Rows are points. The last column is the point's height on a tilted bowl or saddle (a function of degree 2), plus a little noise. Along how many of its main directions does it bend up, bend down or stay straight?

Points (17 x 4):
21,-1,-11,5
25,-59,34,54
-87,-7,26,-48
14,-38,-55,-34
-67,-51,-3,1
12,-108,-24,-15
-37,30,5,-11
56,5,28,12
-19,46,-9,11
-47,39,71,-130
21,25,-4,8
25,13,-39,9
-40,42,2,-7
-51,-22,-20,4
63,-40,-16,-10
13,-17,6,9
-26,13,5,-4
Directions: 1 up, 1 down, 1 straight

Points, 23 rows:
-30,2,28,35,-22
28,-74,48,20,-18
-64,18,9,83,-100
0,-15,-92,71,-95
78,69,11,8,-10
-1,-52,-42,-2,-15
-4,7,-9,4,3
-37,64,39,-9,-24
-26,2,36,55,-42
-23,40,-30,-42,-15
14,-2,11,27,1
-69,15,35,38,-45
57,-17,14,29,11
-49,-21,-45,34,-37
-11,14,-9,-1,1
85,14,34,24,9
-13,-33,3,6,-2
56,-29,8,-16,8
-30,-2,92,-14,-50
-7,23,-76,20,-42
14,8,24,2,3
9,-22,28,41,-10
4,-38,-28,-75,-48
Directions: 0 up, 3 down, 1 straight

Points, 47 rows:
37,17,-14,-9,42,70,-35
-8,-14,29,-33,16,23,-10
-74,-34,-94,-14,-41,75,-66
-33,10,-4,-45,20,-24,-14
43,-70,22,65,-34,-16,-26
49,13,37,-78,13,-2,-32
-62,-28,-4,-14,11,27,-10
-25,6,-53,37,-53,53,-38
-43,-21,65,-49,32,-5,-46
1,18,-11,-40,-36,-4,-3
42,27,0,-13,99,-55,-85
-13,-18,-65,34,18,36,-29
-45,-28,21,58,-2,24,-31
-35,68,48,-5,0,-23,-35
0,-8,7,-37,-13,35,-4
5,-39,29,-34,-6,-26,-6
12,-18,-4,-16,15,-61,-12
-87,27,-8,29,-12,-2,-20
34,-14,-31,-17,-75,-62,0
-23,5,16,-78,-11,-56,-29
42,61,-48,-62,17,-38,-51
-46,-66,22,-64,-8,9,-35
8,23,-27,9,5,43,-14
-7,-19,34,1,-41,23,-8
-34,-47,-3,-15,-25,-5,-7
-58,-21,-19,-98,28,5,-44
-26,-47,59,37,-26,-13,-30
-15,-32,30,37,-2,-36,-15
-27,-8,3,-2,25,43,-7
32,-11,3,56,7,23,-31
12,-78,4,13,-10,-48,-14
-7,-36,-15,-33,18,-71,-27
35,-46,40,44,-13,24,-34
-26,11,83,-24,36,-53,-65
30,46,33,-25,-4,-20,-17
-20,-7,15,-52,-16,-23,-5
-24,55,-64,-47,-31,-20,-39
-14,-45,-36,-26,9,0,-13
-6,-1,-35,4,81,39,-34
57,-2,-7,-26,-2,34,-19
-41,-13,-2,-32,33,-54,-31
9,-80,-105,29,96,22,-124
-76,-32,10,-74,29,-4,-44
-54,49,-8,13,68,-31,-47
46,25,-18,0,-28,44,-28
2,-46,14,45,-22,-38,-8
59,34,30,14,74,0,-70
Directions: 0 up, 5 down, 1 straight
